Every row gives one point. Before rounding, the points of a table are all equally far from one centre. They may lie mostly on one side of it. Where is the centre, to within rounding?
In the rows, zero is written as 128.

Points (10 x 3)
[[143 113 126]
 [127 134 157]
 [130 170  87]
 [162 142  85]
 [169 119 113]
 [176 121 129]
 [132 145  87]
 [157 154  82]
 [121 153  92]
 [150 152  81]]
Centre: [150 158 126]

Points (8 x 4)
[[116 165 143  83]
 [ 81 157 105 111]
 [159 173 109 126]
 [104 114 111 111]
 [148 154 125  91]
 [ 93 169  93 118]
 [ 83 152 116  99]
 [111 163  96  98]]
Centre: [119 153 132 131]

Points (14 x 8)
[[174 138 130  72 102 139 106 146]
 [154 111 101  69 102 173 117 135]
 [168 124  95 130 151 138  92 101]
 [178 113  95  90 136 120 110 101]
 [163 100  82  94 162 137  92 112]
 [167 127  93  99 139 177  89 114]
 [163 173 124 118 130 128 100 136]
 [156  79 114 113 152 108  73 134]
 [162 136 114 147 127 107 101 107]
 [188 114  82 102 115 127 108 118]
 [153  99 117 127 149 153 112 108]
 [152 113  98 118 131 171 101  91]
 [162 123 144 112 139 164  77 128]
 [183 137  94 110 138 100  96 128]]
Centre: [124 123 103 101 116 128  88 132]

Points (18 x 11)
[[111 156 104 129 142  78 117 147 115  91 103]
 [ 79 191 127 137 104 100 142  99 149 127  90]
 [105 176 113 165 117 100 129 144 141  97  89]
 [ 82 129 140 128 124  90 124 192 143  99  93]
 [ 91 153 116 150  85  82 112 134 115 116  85]
 [ 91 151 149 139 124  85  97 110 145  81 113]
 [121 155 136 146 118 113 104 153 103  86 106]
 [103 153 156 164 134  85 114 118 148  92 104]
 [123 148 111 127  93  93 118 120 123  98 120]
 [114 168 130 149  89  67 119 150 135 125 108]
 [118 158 127 140 119  79  87 117 124 116  94]
 [ 70 179 134 146 134 108 109 151 134  79  87]
 [ 83 139 133 117 124  79 168 144 143 111  85]
 [117 195 153 137 127  78 116 132 123 122 101]
 [ 97 122 118 120  80  89 101 140 162 112 137]
 [ 85 170 118 135  87 141  76 118 126 129  98]
 [ 92 168 126 174  89 101 117 116 143 104 105]
 [ 84 180 139 158 119  98 120 119 143 117  69]]
Centre: [ 77 149 132 133 131 117 121 141 132 140 129]

Points (20 x 14)
[[145 117 181 152 108 146 141 169 112 147 144 182 106 136]
 [ 98 127 153 162 117 152 148 171 123 149 153 177 105 121]
 [108  95 172 153 131 158 136 170 136 127 174 185 109 117]
 [125 112 157 150 103 105 157 172 136 131 143 167  97 102]
 [165 150 167 115 116 127 130 190 119 130 147 186 107 138]
 [136 115 185 133 126 128 129 170 159 160 163 183 138 141]
 [130 114 172 143  86 105 134 172 119 137 160 170  99 123]
 [ 98 125 180 114 108 103 132 168 109 126 154 159 146 148]
 [127 124 172 152 102 114 103 147 123 135 134 195 120  90]
 [133 138 142 172 119 125 150 136 141 156 167 157  82 112]
 [128 127 188 148 138 118 121 174 143 128 159 195 115 117]
 [141 117 156 119 132 150 148 177 139 120 136 213 105 109]
 [153 117 161 123 126 127 146 171 137 164 157 171 140  75]
 [122  88 152 152 118 147 128 187 129 144 162 167 105 117]
 [134 114 167 147  77 129 103 155 143 129 155 177  95 145]
 [161 138 185 143 122 123 155 140 134 155 163 180  98 115]
 [125 142 133 145 113 143 161 186 124 138 132 174 119 157]
 [145 117 146 105  94 172 142 144 164 160 150 192 114 108]
 [137 116 166 177 134 151 146 160 136 131 178 175 111 157]
 [117 116 194 147 125 151 120 152 117 124 137 184 103 137]]
Centre: [137 128 136 123 123 136 129 133 130 119 160 162 133 124]

Points (23 x 18)
[[152 119 121 159 131 124 108  91 149 166 140 159 117  98  62 148 148 129]
 [148 107 120 164 120 139 151  86 184 178 124 129 116 111  91 127 135 136]
 [141 121 120 190 108 105 109  91 155 175 149 122 121 102  85 174 154 146]
 [166  99 139 155 128 116 104 117 164 168 138 101 117  77  79 166 119 144]
 [143 133 102 169 141 129 136 105 172 166 118 119 116  89  93 182 131 134]
 [157  88 145 160 124 113 130 103 171 170 124 123 139 117  77 161 164 126]
 [135 116 112 152 138 119 138  96 162 197 124 106 134  93  78 164 154 155]
 [123 115 129 178 116 124 139  95 144 180 134 103  90 100 101 153 173 147]
 [121 113 125 170 136 125 123  75 151 162 152 108 137 116  95 144 155 191]
 [144 128 108 169 149 141 120 105 159 172 129 112 134 129  98 183 145 141]
 [161 108 142 181 135 113 123  91 165 155 125 126 131 114  76 143 154 150]
 [124 108 141 162 123 139 132 101 171 183 115 129 133  90  81 159 150 133]
 [135 128 125 150 126 116 102  80 168 169 137 107 112 113  65 155 146 116]
 [135  90  91 161 142 103 146  86 139 177 159 115 127  90  81 130 148 162]
 [140 120 131 159 121 118 127  78 134 161 115 110 134  60  86 187 135 125]
 [152 126 126 172 127 117 142  97 163 171 144 148 104 105  80 173 152 128]
 [132 114 125 164 151 117 142  96 164 175 119 117 100  81 100 176 139 154]
 [140  92 135 149 138 113 114  96 174 177 143 136 126  81  77 138 143 129]
 [136 106 143 151 107 101 145  96 168 171 127 100 111  96  78 185 163 155]
 [133 115 106 165 126 121 128  64 164 137 159 107 104  87  87 155 132 148]
 [151 125 139 155 140  97 114  80 166 173 167 128 117  92  84 146 146 128]
 [146 112 128 169 127 109 106  96 182 145 139 121  96  87  80 158 125 153]
 [129 132 124 159 135 100 110  90 166 165 174 131  98  92  74 144 131 134]]
Centre: [129 119 123 125 104  99 133 116 126 145 131 126 130 118 120 144 121 144]

Points (29 x 24)
[[141 149 165 105 142 122  90 106 131 133 115 134 120 152 134 169 106 145
   58 139 139  75 139 104]
 [119 123 145 126 172 142 125 116 130 163 127 118 138 168 136 172 113 158
   43 128 112 101 109 104]
 [128 117 158 104 129 170 117  90 127 153 137 138 123 168 122 155  89 141
   23 152 116 122 118 126]
 [131 138 132  75 158 165 109 100 150 136 145 130 118 168 126 141  83 115
   86 141 139  78 120 136]
 [129 155 127 100 132 148 113 142 145 156 114 129 107 145 144 182  87 157
   81 116 155  91 104  94]
 [119  98 170  96 148 153  92 104 119 169 121 109  85 181 124 185 111 161
   73 124 104 117  96 125]
 [110 111 156 124 150 149 124 118 152 149 124 119  89 187 138 162 132 127
   71 129 147  74 119 132]
 [114 138 137 103 137 180 111 107 162 141 139 120  88 204 122 156  82 146
   67 136 126 110 139 135]
 [148 119 156 129 124 167  99 102 129 144  95 101 120 202 145 161 112 146
   70 151 145 101 124 128]
 [105 108 163  67 162 151 107 115 155 145  92 108  90 166 146 170 115 150
   62 133 127  93  93 102]
 [140 120 152  98 143 146 119 150 126 154 133 114  85 184 106 166  85 140
   58 128  93 112 137 118]
 [118 105 158  87 143 173 106 113 159 156 152  83 107 147 128 164  98 143
   54 133 118 104  97 132]
 [107 137 122 126 164 169 102 128 133 151 114 113 102 163 145 175  95 152
   66 135 144 108 135 108]
 [114 130 139 131 153 186  95 113 171 146 141 127 116 174 135 144 114 168
   63 124 118 111 115 112]
 [137 121 134  87 172 153 125  98 170 161 110 127  91 147 123 158 117 150
   35 123 108 136  96 128]
 [118 126 183 106 153 143 106 120 120 158 123 100 111 159 143 169  99 125
   49 131 148  94 135 139]
 [166 155 160  90 160 157 103 110 100 140 127 115 114 189 129 149 117 132
   80 141 125  98 123 147]
 [110 140 158 120 135 154 111 103 130 148 158 133  87 160 144 166 104 135
   61 145 151  99 104 125]
 [110 114 161 129 146 172 112 109 131 164 141 113  97 177 124 148  85 122
   81 109  98 101 113  99]
 [154 107 155 118 167 161 141 128 127 167 106  92 133 169 131 173 133 152
   78 111 108 102 121 103]
 [126 139 128 126 156 194 120 119 155 137 116 118 124 159 116 178 124 134
   77 114 149 116 123 145]
 [121 126 129 112 114 166 119 115 168 168 132  87 118 165 139 169  84 135
   78 167 132  97  92 111]
 [150 135 145  87 140 191 111 143 152 151 148 116 122 188 147 149  95 179
  101 120 126 130 113 133]
 [110 122 160 126 123 121  90 109 142 128 122 140 117 143 159 174 122 161
   45 152 114  88 125 138]
 [ 93 136 159 130 131 142 111 147 109 147 131 119 103 189 132 181 107 121
   87 137 121 127 128 122]
 [106 137 167 122 123 147 128 134 143 152  91 107 107 191 117 187 100 137
   70 141 159 101 137 124]
 [ 76 137 162 108 146 171  99 128 145 156 123 107 107 171 110 175 123 155
   57 121 125 145 124 127]
 [112 112 135 110 150 132 109 128 122 151 104  86 123 174 126 168  91 132
   61 110 144 108 116 115]
 [115 132 166 117 155 182 125 119 137 170 116 102  92 160 111 191  99 149
   91 140 134  97 117  91]]
Centre: [120 135 153  96 124 147 131 111 140 152 104 123 115 148 132 143 111 153
  97 134 108 116 122 135]
